Each row of a before or after table is a point. The points were changed in one or more steps. Then noise was added and the rows were shuffled. The steps act on how far a point lies along the listed directions, d1 being the first. Write out the steps. A step turns or swaps two directions, mirrors them in a line or flattens them onto one, adds a multiple of one to another, or multiplies one. Angles are multiples of 10 degrees, from the lower direction toward the higher: turns from -170 to 170, lines from 10 to 170 but not 90. Use the fewest steps. Two steps may share a direction if one is a turn and the other turns, adds or multiplies; they go together, in the order done. Otherwise the lowest direction goes first.
In the rows, 128 means zero.

Directions:
(1): [141 171 171]
(2): [143  83 168]
Before:
[[129 135 122]
 [ 92 115  82]
 [151 101 144]
 [116 204  56]
 [127 130 120]
 [107 149 112]
 [125 109 115]
 [ 76 133  76]
 [112 247 113]
 [110  92  97]
 [127  92 138]
 [106 153 121]
 [130 195 179]
 [109 161  86]]
After (14 x 3):
[[150  98 138]
 [129 136 122]
 [126 131 121]
 [121 216  70]
 [126  90 133]
 [119 249 133]
 [ 77 145  77]
 [134 185 188]
 [107 155 125]
 [ 91 126  80]
 [108 152 116]
 [124 111 112]
 [111 168  93]
 [108 101  91]]
Steps: turn d1 and d2 by 10 degrees

Directions:
(1): [100 108 187 149]
(2): [193 127 157 132]
(3): [136  66 102 152]
Before:
[[124 108 122 125]
 [ 94 104 129 144]
 [147 200 112 115]
 [124 135 137 136]
 [181 186  74  95]
 [135 128 136 150]
 [191 200 152  99]
 [114 112 132 140]
 [221 169  87  87]
 [107 107 155 130]
 [150 125 136 163]
 [163 190  94 115]
 [149 137 183 152]
 [212 155  79  69]]
After, 14 rows:
[[109 151 138 157]
 [161  89 141 180]
 [119  55 166 170]
 [127 143 127 111]
 [115 132 124 143]
 [101 135 107 106]
 [117 138 126 115]
 [118 128 115 137]
 [ 66 109 123 149]
 [180  87 188 170]
 [153  72 216 163]
 [163  87 162 171]
 [166  80 227 142]
 [126 155  94 107]]
Steps: turn d1 and d2 by -110 degrees; multiply d3 by -1

Directions:
(1): [143 125 144 131  49  97]
(2): [116 119  68  73 123  99]
(3): [207 151 130 114 149 110]
(4): [149 139  99 119  97 200]
(5): [142  63 164  87 133 145]
Before (11 x 6):
[[137  94 159 126 121 146]
 [138 124 156 116 147 157]
 [138 110 127 119 142 145]
 [118 128  99 114  83 121]
 [150 134 122  93 158 148]
 [121  80 170 144 158 156]
 [133 110 124 113  83 156]
 [102 143  94 111  79 154]
 [138 109 130 113 173 141]
 [145 115 143 145 133 156]
 [163 153 111 117 149 120]]
After, 11 rows:
[[118  74 139  90 245 192]
 [122  94 134  88  37  92]
 [120  90 134 107 159 110]
 [137  88 136  60 214 182]
 [ 99 183  70 132  42 103]
 [118  53 170  97 109 123]
 [135 156 106 143  18 107]
 [123  76 135 100 173 153]
 [170 127 124  99 176 150]
 [ 89  43 164 107 214 150]
 [110  84 155  78 191 147]]
Steps: multiply d1 by 3; swap d2 and d4; turn d3 and d5 by 30 degrees; multiply d5 by 2.5

Directions:
(1): [210 115 149 148 171 113 138  88 126]
(2): [177 156  77  85  76 118 158 125 113]
(3): [127 143  92 159 114 194 108  73 162]
(4): [144 130 124  64 164 161  63 136 106]
Before:
[[152 105 120 131 128 142 140 121 131]
 [134 118 111  91 116 164  96 110 137]
 [114 144 100  89  96 122 153 161 102]
 [158 137  85 133 119 175 103  80 123]
 [ 21 134 113 165  45 104 174 185 142]
 [180 157  92 117 114 163 121  98 101]
 [ 35 100 161 169 118  85 149 200 146]
 [159 133 139 234 159 180 116  31 182]
 [ 63 102 149 135 128 115 141 158 127]
 [ 84 114 114 118 104 179 100 137 133]
 [146 126 126 143 202 159  72  72 131]
 [ 29 109 177 191  87  89 163 161 150]
 [169 145  86  67 137 172  69 124 130]]
After:
[[151 104 126 129 136 143 130 121 128]
 [ 59 143 116  43  92 116  86 230  90]
 [ 96 119 135  80 116  85 130 213 110]
 [208 146 132 109 194 189  39  72 126]
 [100 123 102 123  84 177 121 130 132]
 [123 140  98 183  97 167 141  93 186]
 [123 120 115 137 102 161 126  89 156]
 [148 133 125 155 127 164 122  93 111]
 [139 131 104 148 138 177  94  80 126]
 [ 94 112 128  98 110 113 149 155 105]
 [164 134 110 169 162 149 116  53 147]
 [ 89 130 113 120 106 123 152 156 118]
 [ 99 120 156  52 114  93 101 196  84]]
Steps: flatten d1 and d2 onto the line at 170 degrees; mirror d3 and d4 in the line at 20 degrees
